Each row is a point. To make a cloud, some directions were put in groups of two or more. Within a group, all points are equally far from the middle, so they leave a hole (a ring in 2 directions, a hollow ball in 3). The other directions are filled evenly. Then the cloud was stretched, turned, moved and blurred a little. Count the holes, and give their numbers of directions, smallest first.
(in the rows, 128 means zero)

Cloud (13 x 2):
[[147 178]
 [157 171]
 [164 126]
 [153 175]
 [ 87 108]
 [156 103]
 [165 149]
 [165 132]
 [ 96 145]
 [ 95 141]
 [161 114]
 [163 158]
 [ 87 112]]
Holes: 1 (2)

Cloud:
[[122 103 118]
 [101 158  81]
 [ 68 126 141]
 [134 113 161]
 [115 123  58]
 [125 180 124]
 [136 104  65]
 [143 151 170]
 [124 144 135]
 [109 190 143]
 [172 135 120]
 [106 162 100]
 [110 146 165]
 [ 95 179 143]
 [128  91 160]
 [159 152 118]
 [149 148 151]
 [176 178 132]
 [172 176 118]
 [121 134 151]
 [120 126  86]
 [118 122  61]]
Holes: 0

Cloud, 29 rows:
[[100  77 137 149]
 [106 119 137 165]
 [104 172  90 135]
 [ 88  76  81  93]
 [102 156  95 171]
 [114  93  71 165]
 [ 96 107 162 171]
 [ 96 125  85 183]
 [111 122 116 149]
 [180  93 107 142]
 [107 131 149 126]
 [ 91 126 118 125]
 [149 113  78 116]
 [102 114  97 181]
 [103 103  94  68]
 [172  92  82 128]
 [122 117 103 177]
 [129 135 113 109]
 [121 118  81 125]
 [110 125 150  79]
 [105  70 103  98]
 [ 79 146 113 124]
 [159 127  99 107]
 [115 106 103  59]
 [ 67 137 134 106]
 [ 98 122  81 101]
 [117  97  75 119]
 [128 129  94 125]
 [129 134  94  88]]
Holes: 0

Cloud, 82 rows:
[[ 86 189 163 120 122  91 174 112]
 [137 110 168 151 141  80 182 124]
 [130 119 124 109 108 146 191 118]
 [147  99 139  97 119 176 146 115]
 [101 123 160 128 108 100 120  92]
 [133 201 131 127  81 150 141 119]
 [ 96 144 136 128  95 172 192 137]
 [133 206 126 161 101  82 115 168]
 [122 120 146 149 120 173 156 170]
 [108 113  95 145  92  99  99 174]
 [125 116 128 169 126 176 153 175]
 [118 141  95 187  75 141 160 145]
 [117  87 155 118 129  98 105 136]
 [135 122 139 176  79 132 163 158]
 [113 117 158 114 132 136 113 168]
 [114  96 100 101 127 171 156 136]
 [110 196 146 121 122 113 190  99]
 [139 114 111  52 117 176 117  92]
 [ 91 126 105 103 164  96 116 157]
 [147 136 106 157 139 155 154 181]
 [ 87 169 121 106  78 157 125 143]
 [111 107 132 200 146 142 130 130]
 [ 71 132  95 118 140 164 132 123]
 [106 134  63 145 131 165  79 120]
 [ 75 188 144 163 113  90 140 167]
 [ 86 129  84 131 111 158 153 128]
 [128  86 104 133  96 162 118 146]
 [125 133 116 161 133 157  83 189]
 [ 91 138 131 150 145  90 132 181]
 [ 73 111  84 112 136  96  81 166]
 [ 84 103 113  69 145 176 121  98]
 [ 91  95 101 176 157 192 118 152]
 [111 129 120 102 109  74  97 110]
 [105  72 102 117 105 172 121  97]
 [107 101 154 115 117 153 165  85]
 [ 98 132 132 138  98  83 122  99]
 [ 88 114 158 114 120 126 116  86]
 [ 84 128 114 124 101 107 120  89]
 [102 138 152 112  94 114  80 120]
 [105 115 109 108 117  70 111 130]
 [148 182 143 141  87 156 141 114]
 [ 64 121  85  98 111 104  73 157]
 [ 99  88 128 128 113 100 113 167]
 [148 100 133 129 128 166 146 158]
 [109 138 151 193 138  95 110 155]
 [101 187 146 183 105 123 111 175]
 [158 117 125 132 118 140  83 158]
 [132 143  85 190 119 160 122 155]
 [ 90 175 147 117 123  85 188 117]
 [ 99 139 106 194 126 113 179 142]
 [110 177 173 178 109 133 153 180]
 [120  90  82 138 128 133 114 111]
 [114 155 147 186  88  64 124 136]
 [121  87 126  83 116 106  65 132]
 [102 207 143 159 107  80 117 150]
 [139 125 185 103 125  77 146 121]
 [ 98 170 184 123 136 104 143 127]
 [116 152 118  96 102 161 139  84]
 [119  71  85  97 103 181  97 128]
 [124 128  96  92  77 146  92 126]
 [109 199 136 151 103 146 155 174]
 [117 107 103 163 128  92  68 174]
 [101 173 149 125  96 179 183 125]
 [ 89 144  87 127  86 166 147 133]
 [103 117 144 145 159 180 142 122]
 [109  96 115 111 108 157 127 170]
 [ 96 142 120  90 107  87  81 107]
 [ 80 146 139 177 121 192 173 138]
 [120 108  50 159 114 172  73 151]
 [ 87 115  91 171 163 164  75 135]
 [130 184 140 155 159  91 136 132]
 [123 150 153 145  65 158 131 119]
 [ 99 138 131  96 139 175 164 113]
 [124 109 140 176 105 163 130 169]
 [126 120 127 141  97 181 120  98]
 [111 186 190 102  97  99 151 130]
 [ 64 156 128 116 130 105 113 146]
 [ 98 106 125 138 180 152  87 132]
 [ 92 165 125 142  78  72 149 162]
 [127 141 156 113 138 112  73 137]
 [110 141 126  91 115 175 173 126]
 [140 164  84  99  93 122 105 149]]
Holes: 2 (2, 4)

Cloud, 90 rows:
[[ 99 153 121 137 152 132 138  77 127]
 [ 94 131 119 121 128 145 135  73 105]
 [122 118 148 181 133  82 119  56 112]
 [119  76 199 159 148  89 104 127  89]
 [125 134 169  92 155 146  88 130 152]
 [110  60 149 109 118 103 155 125 122]
 [154 151 103 161 134 114  87 140 117]
 [135 222 130 115 106 111 176 141 125]
 [120  89 178 176 116  91  90  95 172]
 [165 157 121 139 130 122 115 131  57]
 [114 135 216 143 104 117 129  94 115]
 [108  92 186 172 192 103 127 110 127]
 [116 112 154 185 162 123 156 182 106]
 [128  90 156 131 120 167  93 168  99]
 [139 158 116 117  60 166 148 145 148]
 [131 111 130 117 125 171 191 158 102]
 [161 106 132 143  70  98 155 137 118]
 [159 155  63  92  96 122 144 132 107]
 [ 98 138 121 186 127 150 165 125 145]
 [141 125 100 147  89 147  75 120  96]
 [122 163 170  92  82  94 127  99 149]
 [131  71 179 133 106 130 162 151 105]
 [129 118 157 129 100 163  61 119 110]
 [119  54 146 160 159 131  93 137 104]
 [144 165 132 171 100 131  73 163 121]
 [139 166 167  76 122 154 171 162 118]
 [143 117 152 137 119 147  65 119  72]
 [ 99 159 130 129  77 129  73 149 105]
 [141  78 145  99 102 148 160 176 122]
 [112 173 109 154 138 133 104 175 143]
 [ 82 110 171  89 114 116 123 101 151]
 [135  85 181 184 100 124 109 109  86]
 [133 190 120 103 133 106 144 131 166]
 [145  72 185 123 165 103  95 149 135]
 [117 145 102  95 115 152 136 172  79]
 [127 117 136  92 132  82 101 109 107]
 [134 199 152 135  86 105 156  92 112]
 [170 124 123  83 137 135 180 159  87]
 [137 129 173 117 128 161 109 140  70]
 [174 173  98 123  83 134 179 177 119]
 [158 152  90  99 126 134 154  82 104]
 [136 143 129 166 101  79 139 151  86]
 [ 83 101 179 159 152 114 112 158  92]
 [ 94 143 174 143 144 110  80 122  77]
 [ 99 162 127 125 156 149 130 100 128]
 [138 172 117 123  81  80 150 159 130]
 [109 137 114 117 127  77 165 101 118]
 [147 111 132 160 146 147 168 158  67]
 [143 173 129  73 122 128 154 165 171]
 [131 138 139 154 134  96 178  94 166]
 [150 196 130 112  67 138 174 126 129]
 [139 179 134 101 153  94 164 148 112]
 [100 101 159 203 110 104  81  82 126]
 [154 132 153 172  92 133 117  92  74]
 [131 137 170 109  83  98 121 174 129]
 [122 158 163 117 140 123 157  97 182]
 [170 125 141  85 129 136 135 160 165]
 [ 81 112 190 116 113 117 160 148 138]
 [152 107 169 174  95  94 107 149 109]
 [147 137 139 165 116 102 137  49 112]
 [105  63 163 155 107 120  94 137 170]
 [105 138 149  92 146 110 192 102 127]
 [116 138 179 183 141 116  97 189 155]
 [119 203 132 142 100 128 138 198 135]
 [124 154 186 164 149  89 160 122 160]
 [158 198 139 135  90 120 152  96 102]
 [123 105 158 133 119 165 150 127  70]
 [159 110  97 118  60 119 152 136  97]
 [104 189 166  98  88 138 156 163 158]
 [128 179 130 138 153 154 124 163  89]
 [154  73 130 103  77 122 147 122 108]
 [ 99 142 162  91 112 166 171 134 140]
 [104 164 162 184 129 101  78 136 163]
 [135 126 144 122  78 159 101 152  81]
 [107 207 135 155 112 119 133 116  81]
 [152  54 141 112 150 120 110 125 115]
 [130 180  80  97 125 145 145 144 137]
 [171 115  88 127 135 104 131 124 105]
 [147 160 170 161  92 126 117  79  98]
 [123 128 158 103 165 129  77 121 108]
 [155 120 158 151 165 163 123 129 135]
 [140 159 181 128 157 133 187 110 123]
 [144 150 125 156 117 106 208  98 105]
 [147 136 142  51 139 129 143 133 118]
 [111 139 148 112 102 118  85  54 123]
 [112 129 194 105 172 106 131  87 126]
 [168  96 147  97 159 126 132 157 142]
 [128  92 135 166 178 116 103 151 110]
 [127 188 111 114 114  90 131  95 140]
 [150 171  89  91 112 127 165  82 106]]
Holes: 3 (3, 3, 3)
